Rows are points. Examples show where two turns around zero, p and q, send a point. Write where each new point lands after one turn and then the other. Backwards means that the second turn is done in reverse. Each puzzle has new turns, and all numbers are rounded.

Turn p:
[-35 -20] -> [26 31]
[ 30 -12] -> [-32   1]
[ 5 32] -> [  6 -32]
Turn q:
[22 28] -> [ 28 -22]
[15  4] -> [  4 -15]
[-32 -47] -> [-47  32]
[-6 15] -> [15  6]
Where do these land?
p, then q: [ 10 -27] -> [22 18]
q, then p: [22 37] -> [-42   8]
q, then p: [-32 -10] -> [ 20 -27]

Turn p:
[-12  -9 -36   0] -> [ 23   1 -30 -11]
[  8 -21  20  22] -> [-9 -6  1 35]
[-32  24   9  57] -> [-26  57 -21  23]
[ 19  15 -11 -35] -> [ 18 -12  23 -30]
[-18   7  -2 -28] -> [-10  -9  -4 -31]
[ 10  31 -10 -37] -> [ 11   0  25 -42]
[ 24 -47  29  20] -> [ -6 -31   5  55]
Turn q:
[ 30 -15 -46  20] -> [-47  -3   9  37]
[-40 -13  17 -30] -> [53 -8  7  0]
[-18  54  26  10] -> [ 13  24 -46 -34]
[ -4 -17  16   6] -> [  5 -21   5 -10]
[ 32  -9 -13  -6] -> [-25   8  24   6]
Where do these land?
q, then p: [ -1  19 -27 -15] -> [ 3 36  7  1]
p, then q: [ 7 -5 10 -1] -> [  1 -12  -2  -5]
q, then p: [28 57 42  6] -> [  3  -5   9 -76]
p, then q: [-19 -22 -14 -20] -> [ 2 -3 22 31]
q, then p: [-59   2   1  16] -> [57 -8 -6 20]
p, then q: [ 32 -24  15  35] -> [-34 -32 -25 -16]
q, then p: [ 12 -26 -26 -20] -> [-28  14   6  30]

Turn p:
[ 20  -6   2 -32  60  26  10   4] -> [ 55 -14 -29 -13  -2   1  41  -2]
[ -7  24 -12   6 -47 -41   6 -39] -> [-40 -20  15  14 -14 -11 -50 -32]
[-32 -18  -2  36 -27 -15 -26 -42] -> [-61  15   9  35   9   2   2 -27]
[-16   5  -8  -9  41  32  30  44] -> [53 -4 12 -4 -7 36 26 32]
[37 -9 22  3 29 21 36 19] -> [ 39  -2 -44 -17  14  22  -2  23]
[-18   1  16  -3  -3 -33 -14  19] -> [-10  19  26 -28   4   6  -4 -15]
[ -7 -24   6 -39   1  24  18  34] -> [ 16 -27  11 -30  16   6  26  36]
[-15  30  12  11 -45  -3 -35 -19] -> [-53  15  11   4 -35 -20 -15  -1]
[ 38  -3 -37  26  -9 -11 -25 -18] -> [  3  18 -11  38  15 -43 -23 -12]
Turn q:
[ 33  17  52 -35  19  -9 -21   5] -> [-15  10 -27 -26  33  21  40  37]
[  4  43  32 -20 -21 -36   4  21] -> [-18  41  14   3  51  12  24   1]
[-18 -49 -22  -6  32   8  -9   5] -> [ 43 -16 -21 -22 -30   9 -18 -11]
[ 21  -6 -32  27  -6   6  -2   2] -> [ 13 -23   6  26  -2 -20 -19  10]
[ 38  62  34 -36   5 -46  15  27] -> [-13  40  29 -15  71  17  31  41]
[  3 -16  -1 -20  12  45  13  11] -> [  2 -44   6 -26 -10  13  10  -9]
[-35 -23  -5  43  27  23   9 -17] -> [ 11  -5  -4 -13 -55 -39  -4 -19]
[-13 -52   6  21  -8  14   7   4] -> [ 26 -16 -11  17 -38   2  17 -25]
[-21  27 -26   1 -29 -20   0 -21] -> [-25  27  15  20   5   0 -37 -13]
[ -4  15 -32  18 -40 -23  15 -54] -> [-32  25  24  47 -25   0 -41   8]
[ -7 -20  -5   8  10  37 -32  17] -> [ 10 -37 -34 -11  -2 -14  -2 -20]
Where do these land?
q, then p backwards: [ -9  10 -51 -33 -40 -13  50 -16] -> [-52  21 -25  32 -24 -44  28  17]
p, then q backwards: [  1  18 -34  -9 -24  13   7 -24] -> [ 17  -8 -24  31 -16  24   4 -14]
q, then p: [-25  10 -11 -15  41 -29 -27  24] -> [ 39  -8  -2 -13 -25 -45   6 -22]
p, then q: [-14 -35  10   3 -22  -5   6 -10] -> [ 11   4  -4 -34 -22  -7  -2 -18]
q, then p: [ 30 -10   9  28  -6 -15  -7  47] -> [ 39  13 -29   8  26  16 -26 -13]
q, then p: [ -3   0 -20 -20 -17  20  43   8] -> [-33   0 -33 -18   5  12  26   9]
p, then q: [ 19  32  20  11  31   4  28 -23] -> [-15 -39  -1  32  -1   5 -37   5]
q, then p: [ 12  -2  47  -4  -6  -4 -42  20] -> [ 47 -24  12  36   4  18  -5  -6]
q, then p backwards: [-27  15  41  62  14  26  -3 -60] -> [  7  39  21 -14 -30  31 -74 -37]
p, then q: [ 16 -34 -26 -20  -7  -9   4  -9] -> [ 34  16 -10 -12 -22  -1   2  24]
p, then q: [ -2  -4  16  -4  34  11 -57  42] -> [-23  20  57 -14  37  12  15  21]

Turn p:
[ 10 -23 -11 -38 -12   2 -13   0 -12 -34   2] -> [-12   9  48  20  -2  22  -9 -13  11   0 -10]
[ -9 -13  -7 -49   9   0  20 -18  -4  17  33] -> [-23 -19  32   9  -1 -44 -22  -8  -1  -6 -20]
[ 27  -8  -5 -46   2 -15   3 -50 -49  22  -1] -> [-54  11  36 -17 -10 -34   5 -50   3  10   6]
[  9 -18  -1  62 -11  20  19  10   8 -20   1] -> [ -1  11 -49   4  15  44 -14   9 -20 -12 -12]
[-37   5  -7  -2 -12 -28 -59 -11  -2  23  24] -> [ 12   0  19 -36 -17 -17 -22  18  45 -26  35]
[ -9  15  -3  49  -9   1  14  71  -1  -6 -25] -> [ 35 -14 -32 -26  -1  50  28  37 -17  13 -22]
[-25  49  17  18   5 -63 -25  -2  15 -15  34] -> [ 30  43  -6 -25  -2 -33 -18  52  37  27  17]
[21 -1 36 33 21 27 -7 40 12 -3 -5] -> [ 13  -7 -18   8  39  26  24  29 -35  -1  21]
[ 28  13 -39  24  20  25   6  18  13  -1  -5] -> [ 39   1 -12  -7   7  16  -7 -23 -45  -1  -7]
[  2  21  13  23 -32  34  15  23   7   0   0] -> [ 12 -29 -32  -1  31  27   1   1   8  16  -9]
[-19 -42   4 -57  11 -40   4 -46 -10  24   2] -> [-50   9  39  11 -36 -55   6  -8  21 -29  -7]
[ -9  17  -3  36  21  61  20  15  -3 -29 -37] -> [ 17 -27 -40  30 -12  46   0  -6 -42  29  14]
[ 13 -16   6 -55 -12 -23   3 -48  26  21 -23] -> [-17  13  19  30  -8 -47  28 -40  34 -22  -7]
Turn q:
[-14  31  12  19  10   2  20  60 -31  -8  15] -> [-24  -6  -1  31 -20   5  31  47  -4 -37  21]
[ -9 -15 -32  13   6  -3  18 -12  21  -8  77] -> [ 10  12  32  27  31 -36   1 -42  -4 -39  29]
[  5 -18  10 -27   0  -6 -20 -13   7  56 -24] -> [ -7   0  -2 -45  26  32 -38   6   2  14 -11]
[ -4   3  17  28 -46  -3  21  11 -22   6 -11] -> [-51 -14   4  29 -14   4  -1   6  14  15 -10]
[  4  55  15  10   6  11  26  -3 -36  -9  -2] -> [-29  26 -27  12 -25  -4  34  16   1 -25 -24]
[-43  27  19  22   3 -30  26  -1 -22 -19 -26] -> [-17  21  23  33 -29  22  29  22 -23  10 -30]
[  9 -21  48 -21  -2   7 -51 -30  37   4 -28] -> [ 31 -24 -41 -17  14  29 -40 -18 -27  36 -22]
[ 22   2 -33 -21  -4 -26  16  11  15 -24  35] -> [ 30  -5  28   8 -11 -33 -10  -9  25 -36   1]
[-18  22 -11  12  -4 -10 -22  -1 -43 -24   4] -> [-18  -5  10  -8 -43  -2  31 -10 -24 -10   3]
[  7 -15  -8 -15  -5  28 -45 -19  58  32 -52] -> [ 35  -9 -28 -38  28  49 -19 -23  26  50   5]
[ 35 -20 -33  29  36 -16  12  -2   0 -26  40] -> [ 22 -15  24   1  27 -62  33  -7  -2 -22   3]
[  8 -51  -5 -48   0  47  -2  -1  17  19 -28] -> [ 18  17 -25 -32  16  -5 -50  13  18  44  35]
Where do these land?
p, then q backwards: [ -4 -14 -18   0  15  59  -1  -2 -12 -29  25] -> [-32 -28  39  -9 -27 -18 -21   8  18  11  20]
q, then p: [ 22  16 -18 -14  38 -25  41 -35   6  15 -30] -> [ 35   1   2  20  -3 -19  62  -9  -7  38   0]
p, then q: [-67 -28  -7  48 -11 -13 -30  27  -1  25  19] -> [ 42 -36  -5  13 -46 -16 -30   4  23  -1  59]
p, then q backwards: [  7   7   3  24   1  21 -13  -7 -66   4 -31] -> [-32  -1 -11  13 -19  28 -52  -2 -26  22 -19]
q, then p: [ 21   7  17 -48  -3   5   7  -5   6   7  34] -> [ 30  35  29   2 -10  22 -12  -7  14   7  21]
q, then p backwards: [ 25 -17  36  -5   5  21  20  12  -1 -17  11] -> [-20   9  22  13  17   7  24 -14  30   4  22]
q, then p: [-41 -14  15  24 -26 -11 -40  -6  57  20  11] -> [-39 -13 -20  13  14   4 -29 -24 -36 -26  55]
p, then q: [ -2  -2 -50 -12 -13 -47  36 -20   7  33 -76] -> [-14  33  20  19 -34  -7 -23 -29  62  41 -60]
p, then q: [ 32  32  12  20 -18  17  17   7 -25 -16  19] -> [  0  30  -7 -47  27  18   6  10  -6  -8  16]
p, then q backwards: [ 29  23  -9  -9  21  19   6  22  -3   9 -26] -> [-16 -12  -4  28  22  -5 -32 -18   9 -22  -4]
p, then q: [ 44 -10   3 -27   2 -33 -28  -1   3 -36  33] -> [  9   2 -43  13   2  34  20  19 -28 -33 -34]
p, then q: [-66   1  16   0 -10 -13 -14   8  30 -16  11] -> [ 21 -60   4  26   9  10  -1   3  30  -1  25]

Turn p:
[  9 -14   2 -20  -8 -34 -12  11   7  30  -5 -12 -33   1] -> [-14  17 -20 -13  18  34 -25  -2  -1   1  16  25   9  16]
[-18  -4 -11   9 -13 -15  -8 -12  18   5  13 -20 -16   0] -> [ 6  2  3  5  3 40  7 16  0 -3 13  8 -9 -6]
[  9  -3  -2  23 -11 -15 -15   7  -6  15  10 -16 -36  14] -> [ -7  34   4 -14  11  25  -3  25   3  20   8   8   2   0]
[ 33  -8  -4  -1  13  13  16 -11  37 -16  12  19  20  -3] -> [ 17 -36  13 -11  -7 -15 -13  -9 -37   9 -10   4  -3 -20]
[ -5 -31  14   8  10 -31 -29 -14  -8  22  22  -6 -17  -2] -> [  4  15  14 -28  18  27   6 -11  19   5  36  23   6  -4]
[  3   8   8  -8 -19  -5   6   1   9 -11  29  33  12  -9] -> [ 32   6 -15  -2  -3  -3  13 -24 -26  -3  -6  -5   4 -14]
[ 13   7   7 -11   8  16  35  -7  -7 -28  19  18  23  25] -> [ 11   0   5  -5 -23 -38   4 -17 -15  -5 -29   8 -26 -18]
[  2 -10 -18   9 -16  22  17   5 -27 -13 -38  -4  18 -20] -> [-29 -13   5  20  11 -31  26  11 -12  -7  -8 -17   3  28]
[-18   4  16   1   4  36  37  -5  10   3  -4  28  20  11] -> [ -3 -21   3   6  -9 -13  14 -23   5  -6 -51  -9   2 -22]
[ 13  15  11 -16   7  24   5 -30   9 -25   3  28  -8  -3] -> [ 20 -16   5 -26 -20  -7  -6 -20 -12  -2 -19 -29 -18   5]
[-14  -2 -24   2  -2  17 -16  22 -11 -23 -49   5  24  14] -> [-10 -26 -20  33   6 -33  11  16  21  23  -5 -10 -10  27]
[-18   0 -52 -17  11  15   3  14 -26 -10 -33 -15  12  -9] -> [-22 -10   7  52  15 -23  -8   6  10  -7   6 -13 -22  33]
[  0  -1  24  -9 -11  -2 -24   5   1  15  14 -37  -3   0] -> [-16  12 -20 -16  -1  14  -4  13  12 -14  29  -1   3 -22]
[-13  -7  10  12  15 -28 -24  32  -3  11   6 -31 -39 -20] -> [  8  26   1  -9  32  22 -21  33  27 -15  25  10  22   7]
[  6  27  20   2   7  -6  33 -25  10 -19  -8  19  30   6] -> [ 16 -18   6  -2 -50 -18  11 -13 -11 -10 -26   8   8   0]
[ -2  19  -2  15   5  -8 -24   9 -13  43   8 -11  -6  -4] -> [-14  29   7  11  -1  18 -11   0  18  13  22  -9  28 -10]
Turn q:
[  7  -4 -12  -6   8 -21  13 -10   6  14 -21 -11 -12  13] -> [  2  -2 -18  -6  -9 -11 -13  11   6  -4  -8  15 -11  28]
[-11  14  35 -10  -5 -10   1  35   9   2 -28  -6 -12  11] -> [ 27  -9  17  -5  11 -28 -23  17  27  -2 -14   3  15 -10]
[  9   7   4 -10  12   9  23 -17   4 -21 -16   3  10  -6] -> [  9  -2  -3  11 -12  15  19  -4  25  -1   5  19   7  10]
[ 11   0 -16   2 -60   4  -3 -16 -15   5 -28  27 -23  12] -> [ 11  24 -24 -40  -6 -19  26  14  18 -21   7 -29 -29  -8]
[-41   6   6  -6   8  47   6 -11  -1 -14  10 -10  -7  -5] -> [ -9 -12  12 -18 -25  34   1 -10   5  -3  -2  -9  42 -17]
[ 17 -25   1   0   5 -10  11  37  -5  -7 -12  -6  -6  13] -> [  2  -5  -4  18 -11 -45 -11  -2   8  15   8   3   0  -1]
[ 11   0  -1  -6 -34  11 -15 -18  -2   1 -16 -15  12   0] -> [ 14   5  -7 -20   7 -10  28  -4 -10 -28   6   1   5   3]
[-14  -5  -4  -2   9 -24  17  21 -13   8  12  -7   4 -26] -> [-12  19  -3   3  11  -2 -24   1  -6  29   6  23   8  -8]
[ -6  17 -17  -9  14 -11  11  -6  -7 -12  37  -1   8  12] -> [-16 -10   7  -5  -1  22  -9 -31  -3  15  -3  16 -21  -2]
[ 11  16  -2   7  12  20  14 -19   1  -2  34  -8 -12  -9] -> [  4   4  21   1 -26  34   1 -11 -17   6  11   3  -9   5]
[  7   9   0 -10  -3  21 -14 -20 -19  16  -5  14  10   5] -> [ -7  20   6  -4  -3   7  24  -7  -1 -20 -23 -10  -2   3]
[ -6  -9 -15  -3  20 -17  10  68  28   8  -3  -2   7 -15] -> [-15 -18  16  11  20 -35 -17  22   2  57   5  10  15   7]
[ -2  -6  25  -4   6 -12 -97 -18   1  -6 -18   6   3 -23] -> [ -3   8   3  24  67   5  -6  -3  -7 -58   3 -46  24  17]
[ 10  -6   1  58   5   9   3  -5   6  -6 -13  -4  14  13] -> [ -9 -23  -3  26 -18  -3  13  32 -13 -22  14   7 -13 -19]
[ -3 -14  -6  -2   4 -16  20 -20   8  14  66  19   6   5] -> [  2   0 -19   6  -5  36  -8 -25 -34  39 -15  -4 -31  -8]
Where do these land?
p, then q: [ 11 -17   3  18   3 -16  28  10  -1  25  10  10 -25 -21] -> [ -8   6  18  27   6  11  17  -9  26 -16 -28  11  13  -9]
p, then q backwards: [-25 -21  -4 -29 -13   1  17   8   3  -5  21  -2  13 -33] -> [ 12  -4  17  10 -11 -13 -37 -26  -8 -19   1 -10  27   9]
p, then q: [ -9   9 -27 -25  20 -16 -22 -24  19   7  -9   4   2  24] -> [ 10  -4  -8 -10 -14   5   7  10 -31 -12  -3 -49 -10   3]
q, then p backwards: [ -2 -14  18  15  24  10  13   5 -24 -28   9  24  22  22] -> [-32  15 -10  -6   1  17  10   0   8  26   8  -2  39  21]
q, then p: [-12   6  28   9  33 -11  20  18 -24 -29  23 -20 -27  -8] -> [ 20  -9  -6 -22  -2  18  26  -6   0  23  34 -37  22 -23]
q, then p: [-15 -16  31 -10 -19 -11  -6 -19  -5  -3  20  -3  23   0] -> [ -8 -14  35   3  -7 -20  -5  -8 -15   1  14 -21  -1  22]
p, then q: [  4  -1 -21 -34  -6   5 -28 -23  -1  15 -17 -23  -6 -23] -> [-15 -25   0 -15 -20  13 -18 -29 -29 -10   3 -21  12 -14]
p, then q: [-20 -13  -1   5  20 -12  26  24  23  15  24 -20   6  22] -> [ -7  13   9  29  20  16  15  30  21  11  17 -28   8  -5]
p, then q backwards: [ 14  29 -15   4  13  -6  -4 -11 -12  25 -14  11  27 -10] -> [ 10 -22  -1  -8  32  26   2  20  -9 -13  12 -13 -13  -6]
q, then p: [  9   2 -15  18 -22 -18  -2  19  23 -18 -10  -9  10 -10] -> [ 19  17  14  -4  26  -3 -18 -17  -3  -5   3  25   1 -14]
p, then q: [ 19  13   5 -14 -24 -19 -17  14   1  15 -27 -10  -6  22] -> [-36  -8   4 -37   8  -6  11   2 -10   9 -18 -12 -11  -3]
p, then q backwards: [ -6  26  13  17  24  -9   2  29   7 -10 -31  -4 -16 -10] -> [-15  -4  22 -10  20   0   3   7  17  16 -42  -4 -22  -4]
q, then p backwards: [ 18   0  -6  17  15  34 -14 -15   4 -18 -29  -3 -16  15] -> [-22  21   7   0   3   2   2 -26 -11 -14 -22 -25  18 -26]
p, then q: [-20  23   7  19 -19  29  16  -4 -10  20 -29  25   9  12] -> [  3 -13 -23 -22  -9  -8  13  40   0 -13  -5  37  18  -4]
p, then q: [ 20 -16 -24  12 -24  -4 -24 -26 -32  23  25  19  -2  16] -> [ 11  30  18 -22 -26  39 -17   2 -16   0 -35  13  -8  -3]
p, then q: [ 11  -7  23  10 -17  23 -30  12   0 -26  18  19  10   2] -> [  0  23  -2  -5   1  -9 -10 -10 -13  25   8  32  -4  37]
p, then q: [  2  -4 -13 -32  -7  20  25 -16  29  -7  15 -18 -24 -20] -> [-14   9   6   6 -20  -8 -11 -24  18 -29  29 -24  29  -2]

Turn p:
[-58  19  12   4 -16  29  21 -14   2   0  18 -55 -16  54] -> [ 17  44  -4  52 -31 -11  24   3  37  27  49  -5   9 -30]
[ 17  20 -12  -9 -14 -41  13  27   5   2  -7  -6  44  35] -> [ 32  22  11  19  32 -12  -5  -1  -6 -29 -11  52  -2   5]
[ 13  50   5 -53  -7  -5   3 -18   7  28 -25 -42 -47 -34] -> [-24  35 -23 -25  -7   4 -33 -43  56  30  -2  11 -48  13]
[-24   5  11 -31   5 -26 -17 -28  21 -37 -15  27  12  24] -> [  0  29  10  10  53  23   2 -12 -19 -14   8 -28 -14 -30]
[-32  24  30 -36   9  -4 -18  41  -3  -1  20  22   5  34] -> [ 37  10 -23   7   4  27 -14 -14 -20 -32  54   8 -10 -18]
[ 42  -1  30 -20 -14  -4  12  18 -13 -43 -25 -19 -27 -31] -> [-18  18  36 -20 -19  48 -40  16  15   2 -16   6 -19  26]
[ 30  -2 -11  29 -30  38 -19  -5  13 -24  40 -10  10  11] -> [ 39  -6  32   5 -36  -5   2 -14   0   9 -30 -19  41  -9]
[ 44  21   7  -1  16 -16  46 -48 -30   9  -6  27  -8 -32] -> [-27 -17 -20 -41  18  19  -4  29  29  16 -52  23 -16 -30]
[-23 -35  -3  -3  24 -10 -67  -6 -21  17   8   5  13 -40] -> [-14 -44 -37  11  18  20  11 -29 -33  11   3 -32   9  44]
[ 22 -32 -24  10  10  19  41  20  31 -20  10  17  14  32] -> [ 35  -2  41 -18   1 -37  13  47  -4 -24  -1 -10   6  -6]
[ 30 -18  17  29   5  -1  -1  -7  25  16 -20 -28  -3  10] -> [ -6  -3  32  -4   7 -25 -16   7  -4  44   3  15  13  11]
[ 11 -41 -21  23  20 -53  31 -34  12   0   2  -3 -19 -26] -> [-35  20 -11 -32  33 -17  27  42  -7  24 -32  -7  15  26]
[-18 -20   7   3 -18  15  -3  -3 -44  30  24  42  15   7] -> [  9 -38 -49  28 -15   0  -8  20 -23 -15  -8  -8   7 -24]
[-35  -4  28   1  -6  -4 -14 -13  29  10   4 -15  48 -27] -> [  7   0   1  25   2   5  34 -26 -44  34  -1   3 -32   4]
[-36  41 -27 -25 -31  39  -2  51 -12  40 -29  33   3  33] -> [  3 -14 -21  32 -30 -41 -26 -31  11 -70  37  17 -29 -29]
[-21 -15 -30  29  43  28  -8   8 -25   4  -4 -41 -23  -9] -> [-24 -30   0   5 -17  -7  33   4  41  10  34 -13  26  37]
[ 39 -10 -19  52   6  -5 -17  10   4 -29   6  45 -20 -39] -> [-30 -26  23 -54 -13   9   2   0 -28 -22 -35 -10  45   7]
Turn q:
[ -3 -12  58 -28  14  -9   6 -17  -4 -27  -4 -12 -29  -8] -> [  3 -26  13   7  31 -14 -15  41 -16   7 -23  -8  23 -35]
[ 39  -9  27  31   7  42   3  26 -33 -30 -29 -23 -32  -6] -> [-10 -12 -49  19  -1  17 -30 -16  10 -28 -23 -11  33 -56]
[-11 -22 -61   5 -25 -28  48 -25  -9   1  10  -3  30  15] -> [-23  24  55   1  -5 -11   8 -53 -12  -9  -8  -1 -47  19]
[-36  25 -44  -6 -16 -25  25 -64   6  17  93 -21   5   5] -> [ -37  -16   48   -6   12  -11   35   16   -1   12   30  -35 -102   26]
[-16 -18  14  19  11  46  -8  20   7 -15  -6  50  14   0] -> [ 22  40 -40 -15  26  23 -13   1  11   2 -28  -7  14  21]
[ 19  16 -48   9 -27 -50   3 -53 -18  20  46  30   3  15] -> [-12   5  29 -40 -12 -17  19  -9 -43 -33  41  -3 -68  15]
[  5   8  11  -4   1  12 -33  27  42 -37 -16 -14 -13 -11] -> [ 25 -29  -7 -13  12   7   2   5  50  -2  -1   2  40  -7]
[ -9   6  17  25   4  -4  15  -9   6   3 -12  -3  -1 -60] -> [ -4  13   3  -4  21  30   4  -2   1  35  15  15   1 -43]
[ -6  -6  20 -17 -13 -10  -4  88   1   0  -9   3 -17  -2] -> [-20 -18 -16  19   7  20   8  12  13 -19 -20  54  52  25]
[  6 -11   9  15  18   3 -17  -8 -19 -35 -43 -16 -15  -2] -> [ 13   0   7   5  -4  11 -25  -9   0 -14  -1 -28  41 -36]
[ -1 -42  11   3  -3  -5 -44  34  24  41   2  -1   9  23] -> [ 16  29 -20  27  -4 -31  38  15  16 -19  12  18  33  28]
[-13   0  -1 -32 -17  16 -51  28 -20  19  -5  10  42   1] -> [ 42  -5 -20  36   1   9  -4  -4 -12   0  22  15  14  55]
[ -1  16 -44 -15  37 -50   8  -5  -6  18  39   6  20  21] -> [ -6  11  47  -6 -49   3   7  29  -5 -16   9  10 -46  30]
[ 23   1  36  -3  10  30 -11  29  19  12  -6  -6  42   0] -> [ 29   9 -39  23  -3 -17 -23   9  30  17  -4  31   7   4]
[ 17  16  29  16 -25  26  34  -4  15 -22 -50  14  -1   4] -> [-10  -2 -25 -33  17 -17 -39 -37   2  25 -19   8  26 -23]
[-19  35  26  26  20  15  13 -30 -15  -5 -42 -23 -46   9] -> [-39 -11 -10 -13 -13   4 -26   7 -11  32   7 -51  35 -40]
[  5  -2 -61 -41   5  -8  14 -36   6  40  33   8 -12  -3] -> [  8 -13  24 -10 -35  -6  56  -5 -29  10 -10  -9 -56  18]
Where do these land?
p, then q: [-20  -1 -28  30   4  45  -1  19 -25 -33 -24 -20 -39   0] -> [-20   1  13   9  65 -29  -5  -3  47  14   5   2  -4  22]
q, then p: [-20  11  -7  20  12  -1 -50 -13 -29  19 -18  -4 -22 -10] -> [ 42  -8  -4  21 -40   7  26   3  20   6 -20  12  10  12]
p, then q: [  6 -27  32 -10  10 -31  28 -21  30  24   4 -48  -7  44] -> [-19   8 -27 -10 -58   5  14  46   2   0  30  43 -11  14]
q, then p backwards: [  6 -33 -35 -40  22 -12   7  11  41 -18  42  10  26 -30] -> [ 32  18 -15 -23  10   8  45   4   7 -31   6 -33  60 -13]
q, then p backwards: [ 14  -8  18 -10  32 -17 -28 -36  51 -35  41 -19 -37 -30] -> [ 16  -9 -12  -6  52  41  59 -30   4 -24  13  28  18  32]
q, then p backwards: [  2  33  -5  -2 -12  -9  33  26 -13  22 -42   5  15 -25] -> [  9  32  46  32 -12 -12 -24   9  -6  18  -6 -17  -6 -20]
p, then q backwards: [ 26   8  29  11 -39  37 -23  31 -20  28 -14  34  -9 -10] -> [ 46  45  -1 -20   8  -7  20   7 -44 -16 -30 -15   5  18]
p, then q: [-26  -7  -7 -16  37   5  13  14 -13 -23 -30  31   0   9] -> [-10 -10   9  12  24  27   2  28  32 -14 -38 -14  -4  -7]
q, then p: [ -2  39  -2   1   3  11 -23 -11  40  31 -13 -22  15  38] -> [ 35  45 -26  11  10 -40  -8  -7 -22   8 -15  12  13  13]
q, then p backwards: [-26   0 -13  -6 -44  34  25   4  23  35  53 -10 -36  40] -> [-37 -29 -53   0  24 -11   7 -28  -5  30 -29 -11   3 -61]
p, then q: [ 56 -14 -24  10  34 -18  10   3   8  37  24  34  -1  -2] -> [ 47  -1  39  13 -33  -7   3   5 -22 -20 -33  32  19  19]
p, then q: [ -4  18   7   2  44   4  29  11 -25 -24  12 -19  14 -20] -> [ -9   0 -28 -14  12  -9  10  -5  12  13 -59  11 -11  11]
p, then q: [-18 -25  -5  26   1  38  12 -31 -31 -29  -3  23   4 -35] -> [-29  10   5  46  31   7  10 -38  17  22 -24   1  28 -10]
q, then p: [ 43 -29  48 -18 -43 -35  -3 -22 -21  32   9 -39  15  25] -> [-33  11 -32 -19  26  40  25  28 -42 -15 -22  22  57  18]
q, then p: [-15  23 -34 -22 -17 -25   2 -29 -23 -40 -16  18  33   9] -> [ 21  -9  -8  19  15  39 -47  -1   8  42  13 -25  17 -13]
p, then q: [-23  12  24  24 -44 -26 -32  44   4 -25 -26  26  30  -3] -> [ -3  14 -21  -2  40  34 -56  -2 -36 -19  17 -41  -7  -6]
